Every row gives one point. The ring and each string are closed loops that go straight from each point to the next, and from the last back to the first. Before rounding, they use only three directions, however many columns there are. Count how often each string passes through the ring. Passing back the other way cancels.
In the rows, zero is written as 128.

Ring (10 x 4):
[[202 161 140 103]
 [189 174 128  87]
 [157 183 110  80]
 [123 178 100  88]
 [ 90 162 103 110]
 [ 78 141 118 136]
 [ 98 119 139 161]
 [125 111 148 168]
 [174 118 154 156]
 [198 135 151 133]]
String (7 x 4):
[[233 144 100 118]
 [239 153 159 109]
 [201 167 174  97]
 [217 186 154  73]
 [152 182 157  83]
 [150 165 137 103]
 [191 152  98 112]]
Times through: 1
String (22 x 4):
[[ 95 198 110  68]
 [ 97 188 142  81]
 [122 166 128 103]
 [134 158 105 111]
 [142 161  67 105]
 [151 152  82 114]
 [151 185  58  75]
 [148 201  88  58]
 [140 211 132  50]
 [139 185 147  80]
 [147 155 127 114]
 [171 152  97 113]
 [192 167  86  93]
 [194 196 106  61]
 [171 209 136  50]
 [141 187 152  78]
 [134 170 149  98]
 [151 154 113 114]
 [137 156 134 114]
 [147 159 100 108]
 [142 168  76  97]
 [116 191  68  72]]
Times through: 3

Ring (7 x 11):
[[197 111 121 137 142 140 133 138 114 116 128]
 [169 160 105 151 130 136 116 162 130 111 179]
 [121 174 115 156 121 123 101 150 140 113 205]
 [ 84 146 142 148 119 111  97 111 138 120 190]
 [ 93 105 148 129 123 106 109  85 123 125 142]
 [147  76 138 117 133 116 130  88 106 124  96]
 [177  78 133 121 140 128 136 104 105 122  96]]
String (23 x 11):
[[ 95 192 122 165 117 121  90 151 150 112 234]
 [108 205  87 156 109 115  94 168 142 109 222]
 [116 206  95 163 114 122  94 172 146 108 231]
 [125 188 117 165 123 130  98 162 146 111 224]
 [132 157 141 162 132 135 104 141 142 115 204]
 [136 135 142 151 133 130 111 127 133 118 176]
 [135 152 107 141 122 120 111 140 127 114 170]
 [121 189  82 147 111 114 102 163 134 110 198]
 [103 194 110 161 115 120  93 156 147 111 227]
 [ 82 190 144 174 120 124  85 142 158 114 249]
 [ 83 167 158 168 125 124  89 125 153 118 229]
 [ 66 171 149 163 117 114  86 121 152 118 228]
 [ 75 167 116 144 109 102  93 124 137 117 197]
 [103 146 115 137 116 108 105 121 128 117 169]
 [112 133 131 140 123 115 108 115 129 119 165]
 [109 122 160 148 131 123 106 104 135 122 173]
 [ 67 128 181 155 127 116  93  88 146 125 197]
 [ 58 140 163 151 119 108  90  94 144 123 199]
 [ 64 156 128 143 110 100  92 110 138 119 193]
 [ 98 155 105 135 111 104 103 126 128 116 173]
 [121 139 121 139 122 116 110 124 127 117 165]
 [112 137 154 154 130 126 104 117 139 119 188]
 [ 98 162 148 163 125 125  95 129 147 117 216]]
Times through: 1

Ring (6 x 14):
[[184 159 109 166 156 127 142 103 153 132 139 167 159 140]
 [134 215 109 151 119 114 143  99 130 134 117 145 118 115]
 [ 89 176 110 136 102 106 143 113 120 134 116 129  94 104]
 [ 68  74 104 131 102 103 144 133 126 134 134 128  91 111]
 [112  28 118 137 146 118 138 140 147 130 149 143 129 128]
 [172  92 120 156 170 129 138 121 158 130 147 162 161 141]]
String (12 x 14):
[[185 165  85 177 133 122 149  95 150 137 143 173 154 145]
 [153 132 104 158 138 120 143 111 146 134 139 157 140 133]
 [149 122 137 142 168 126 134 123 148 127 132 147 145 125]
 [175  83 150 143 200 136 129 131 162 124 143 155 170 136]
 [179  34 144 146 205 138 130 138 169 124 155 161 178 145]
 [161  53 104 159 155 124 142 125 158 132 157 164 155 146]
 [149  85  99 159 139 120 144 119 150 134 149 160 143 139]
 [143 108 129 143 160 124 136 124 147 129 136 148 141 127]
 [136 120 103 153 130 116 143 115 142 134 138 152 131 129]
 [169 147 148 144 184 132 131 119 152 125 129 150 157 126]
 [205 191 130 164 180 134 136 100 157 129 131 167 172 138]
 [204 192  87 182 141 125 148  88 153 137 141 179 164 148]]
Times through: 2
String (18 x 14):
[[226 152 101 183 171 134 143  97 166 133 150 185 186 157]
 [202 126  98 176 160 130 144 104 161 134 151 178 173 152]
 [162 118  91 167 134 120 147 109 149 136 147 165 146 142]
 [146 121 113 152 144 121 141 117 146 132 138 153 139 130]
 [165 128 138 146 176 130 133 120 153 127 134 153 155 130]
 [209 152 139 160 197 139 133 110 164 126 138 168 182 142]
 [207 169  90 182 148 127 147  93 157 136 146 181 169 151]
 [183 172  84 177 130 121 149  94 149 137 142 173 152 144]
 [201 224  96 179 141 125 146  85 149 136 131 174 159 141]
 [168 209 127 154 155 125 138 101 143 130 120 153 145 124]
 [143 171 124 147 145 121 138 111 139 131 124 146 133 120]
 [145 167  94 161 119 115 147 102 138 136 132 155 129 129]
 [163 208  76 175 105 113 152  87 137 140 132 166 132 135]
 [181 249  95 173 126 120 147  82 139 137 123 165 143 131]
 [183 236 125 160 156 127 138  93 144 131 118 158 151 126]
 [140 149 130 143 152 122 136 117 142 129 127 145 135 121]
 [146 138  96 160 126 116 146 109 142 135 138 157 134 132]
 [181 151  85 176 133 121 148  98 151 137 145 173 153 146]]
Times through: 1

Ring (7 x 14):
[[103 158 117 136 129 144 167 119 139  97 127 165 123 131]
 [115 133  98  97 144 114 123 120 136 111  95 128  98 166]
 [146 109  92  82 156  82  68 131 124 145  85  77  76 176]
 [167  98 116 112 143 106  68 141 123 164 110  73 105 120]
 [167 113 135 147 132 127  93 144 123 162 139  92 125  84]
 [147 163 146 190 124 134 141 142 120 141 178 130 126  79]
 [119 191 140 193 123 139 178 132 125 113 180 164 122 100]]
String (24 x 14):
[[123 108  97  81 143 123 109 121 140 119  79 119 109 155]
 [134 116 116 114 134 135 117 128 136 129 108 121 123 119]
 [135 132  98 102 151  88  95 129 124 133 103  98  79 172]
 [136 125  74  65 170  47  60 127 118 138  75  68  41 228]
 [134 114  68  51 171  50  56 124 122 135  61  67  43 233]
 [132 105 101  87 143 120 100 125 137 128  84 109 109 147]
 [133 126 118 125 134 133 123 129 134 128 118 125 121 119]
 [118 145  99 108 147 101 121 123 129 115 107 123  87 172]
 [ 92 163  94 106 143 114 155 113 137  88 103 156  91 184]
 [ 94 157 119 135 123 162 184 115 146  86 124 182 138 120]
 [115 143 133 150 119 170 169 124 143 107 136 167 150  87]
 [130 149 123 145 133 127 135 131 128 125 138 132 114 119]
 [125 153 136 164 122 154 159 130 134 118 151 154 138  89]
 [120 188 149 204 116 155 186 133 128 113 188 171 138  77]
 [119 249 147 242 129 102 190 139 105 116 231 163  88 118]
 [128 201 138 200 130 115 163 137 115 123 190 147 102 113]
 [132 151 136 164 124 145 149 133 130 126 153 143 132  92]
 [126 159 143 178 118 161 168 132 133 119 163 160 145  75]
 [108 212 144 210 120 143 200 129 125 102 195 182 123  99]
 [105 207 129 185 130 124 185 126 124 100 175 170 104 132]
 [119 163 122 150 133 127 150 127 129 114 142 145 112 128]
 [126 140 122 137 131 138 140 128 134 120 128 139 123 116]
 [113 161 104 123 144 105 137 123 128 109 120 135  89 168]
 [ 99 141  78  72 155  93 122 112 136  97  75 129  74 213]]
Times through: 1
String (26 x 14):
[[132 155 141 174 121 153 156 134 131 125 161 149 139  79]
 [119 195 148 207 118 149 188 133 126 112 191 172 132  84]
 [103 232 142 220 124 129 207 129 120  97 206 185 109 115]
 [113 191 127 175 132 122 168 128 124 109 166 157 105 130]
 [115 175 124 160 131 127 161 127 128 109 151 153 110 128]
 [ 94 195 120 162 130 131 188 119 132  89 153 178 108 143]
 [ 88 161 123 141 119 174 198 113 150  79 127 195 146 112]
 [111 130 122 126 123 167 160 120 147 103 114 162 147 103]
 [121 127 119 122 129 150 141 124 141 114 113 144 133 113]
 [109 123 102  94 136 138 137 117 144 103  89 143 119 147]
 [111 138  80  75 157  83 107 117 131 109  79 114  68 211]
 [125 137  87  88 157  79  96 124 125 124  92 101  68 197]
 [135 128 117 125 136 126 118 130 131 131 119 120 115 124]
 [140  97 111  97 137 134 100 128 138 135  92 109 123 122]
 [156 100  70  49 175  35  25 132 114 158  61  37  36 228]
 [163  96  84  68 166  54  32 137 116 164  76  43  55 194]
 [163  80 111  91 142 117  65 137 130 160  89  75 114 120]
 [147 113 121 124 134 130 105 134 131 143 117 108 122 108]
 [147 135 117 132 142 104 101 136 121 144 129 100  97 133]
 [176 106 125 133 141 103  66 147 116 174 129  68 104 106]
 [184  90 145 150 126 142  79 150 124 179 139  80 143  51]
 [158 114 141 153 124 150 114 141 130 152 142 113 144  66]
 [144 126 133 147 126 146 126 135 132 138 137 125 136  87]
 [146 155 134 168 132 119 126 139 119 142 160 119 111 104]
 [145 185 142 200 131 111 141 143 111 141 190 126 103 102]
 [136 166 131 169 132 120 138 136 121 131 161 130 109 113]]
Times through: 0

Ring (6 x 14):
[[122 143 100 152 132 134 138 109 129 154 124  88 113 128]
 [105 145 124 139 130  94 118 122 148 122 134 137  96 115]
 [137  91 103 133 137 114 126 130 112  65 113 113  77 162]
 [154  90 102 131 148 133 127 127 112  68 116 104  86 174]
 [151 155 129 134 163 151 115 109 160 144 152 118 128 141]
 [142 147 102 150 146 159 136 103 134 165 132  79 127 139]]
String (27 x 14):
[[150 117  82 153 141 164 147 107 107 140 113  58 113 158]
 [129 152 121 141 145 131 121 112 151 145 141 115 117 128]
 [116 183 138 141 147 123 113 107 176 173 157 134 129 105]
 [120 153  93 160 129 146 145 101 128 182 124  70 123 122]
 [123 122  71 164 120 146 158 106  99 157 103  49 107 138]
 [129 104  70 159 121 141 156 112  90 129  97  54  96 151]
 [127 125 100 146 133 128 134 116 123 125 120  95 101 139]
 [121 152 127 138 142 116 116 116 155 134 142 130 109 123]
 [129 106  90 147 129 126 140 120 107 105 108  87  90 150]
 [110 112 102 143 121  97 131 126 118  96 112 113  80 134]
 [ 91 152 144 130 128  65 102 130 166 104 143 174  86 103]
 [ 95 164 158 125 137  67  93 129 182 108 156 189  94 100]
 [119 152 137 131 144 104 108 121 163 120 147 149 104 121]
 [126 140 127 133 144 113 114 120 151 115 140 134 103 132]
 [120 154 147 125 149  98 100 124 172 111 153 164 103 121]
 [148  79 106 126 144 115 121 134 110  43 113 120  72 175]
 [179  20  61 134 141 149 149 136  52   7  77  59  57 224]
 [168  58  69 141 141 155 148 125  74  59  91  59  79 199]
 [155  96  94 139 146 146 134 120 108  90 114  86  95 171]
 [140 143 131 130 155 129 111 118 155 119 146 132 111 140]
 [144 164 151 123 167 132  99 115 180 130 165 152 124 132]
 [160 162 145 124 175 153 102 111 176 138 165 136 133 144]
 [163 139 117 135 164 165 122 109 144 136 143 100 126 156]
 [154 172 137 134 170 161 111 104 173 166 162 119 142 135]
 [140 206 157 132 171 150 100 100 202 194 181 143 154 109]
 [153 178 121 145 164 177 125  95 163 195 156  90 151 132]
 [167 110  65 160 145 195 160  99  92 156 106  24 124 173]]
Times through: 2
